Rows are points. Two turns around zero, p and q, are shown by what they do to some points. Where does a point land after both, in the order given? Backwards means that the second turn is done in reverse. Each puzzle has new turns, and all numbers are rounded.
In the rows, 128 means zero.

Turn p:
[ 91 134] => [ 99 104]
[116 188] => [ 75 159]
[142  71] => [180 101]
[163 118] => [159 148]
Turn q:
[108 134] => [113 142]
[124 181] => [147 178]
[152  69] => [124  64]
Where do these land?
q, then p: [137 102] => [146 108]
q, then p backwards: [ 94 158] => [148 169]
p, then q: [198 130] => [192 157]
q, then p: [ 83 122] => [ 89 105]

Turn p:
[ 89 149 113] => [ 82 124 122]
[110 181  98] => [ 83 141  85]
[ 96 113 147] => [110 123 163]
[196 130 168] => [194 171 127]
[149  67 114] => [171  80 143]
Turn q:
[123 199 121] => [127 190  92]
[163 151 155] => [168 156 140]
[113  68  89] => [104  59 119]
[114  94 146] => [114 106 160]
Where do these land?
p, then q: [ 92 124 182] => [116 177 169]
q, then p backwards: [159 123 130] => [153 109 130]
q, then p: [142 110 164] => [151 156 150]
q, then p: [ 79 106  95] => [ 90  85 155]
q, then p: [168 176  69] => [140  94  50]

Turn p:
[ 95 160 141 100 103 137] => [ 98 174 123 108 122 146]
[104  98 150  98 154 117] => [109 102 144  83 146 134]
[109 103 105 209 143 205] => [138 105 164 218 155 187]
[106 169 101 119 173  84] => [ 75 129 110 132 153  72]
[166 113 119 100 140  95] => [151 105 102  99 129  94]
[181 104 100  86 182 105] => [161  84  88  99 173  84]
[134 155 162 191  69 103] => [135 160 166 161  49 114]
[115 101 129 164  42 133] => [136 128 130 149  48 180]
[142 149 145  84 145 171] => [149 166 124 101 176 141]
Turn q:
[186 130  53 148  94 189] => [111 128  25 120  70 119]
[126  90 151 164 161  91] => [165  78 159 157 136 132]
[155 106 132 105 182  40] => [191  73 157  85 177 112]
[210 107 104 155  82 154] => [167 129  66 120  52 127]
[136 127 128 129 177 103] => [147  93 130 121 165 140]
[ 91 136 157  96 136 173] => [ 76 150 157 122 130 164]
[ 91 187 135 127  96 153] => [ 94 196 122 150 144 127]
[ 67 125 133 113 106 129] => [ 86 147 167 141 132 103]
[ 91 144 160 115 118 120] => [117 158 168 136 145 128]
Where do these land?
p, then q: [143 180 166 137  74 131] => [152 207 106 130 140 125]
p, then q: [105  74 101 110  60 140] => [ 68 139  96 119  61 119]
q, then p: [153  44 100  96 105 120] => [137 108 101  62  65 153]
q, then p: [142 165  91  86 194 119] => [111  92  98 103 206 130]
p, then q backwards: [129 110 124 187 136 150] => [106 105 160 173 144 121]
q, then p backwards: [117 164 165 132 192 145] => [ 96 110 119 122 148 201]
p, then q: [106 160 150 149 135  90] => [140 155 170 147 149 106]
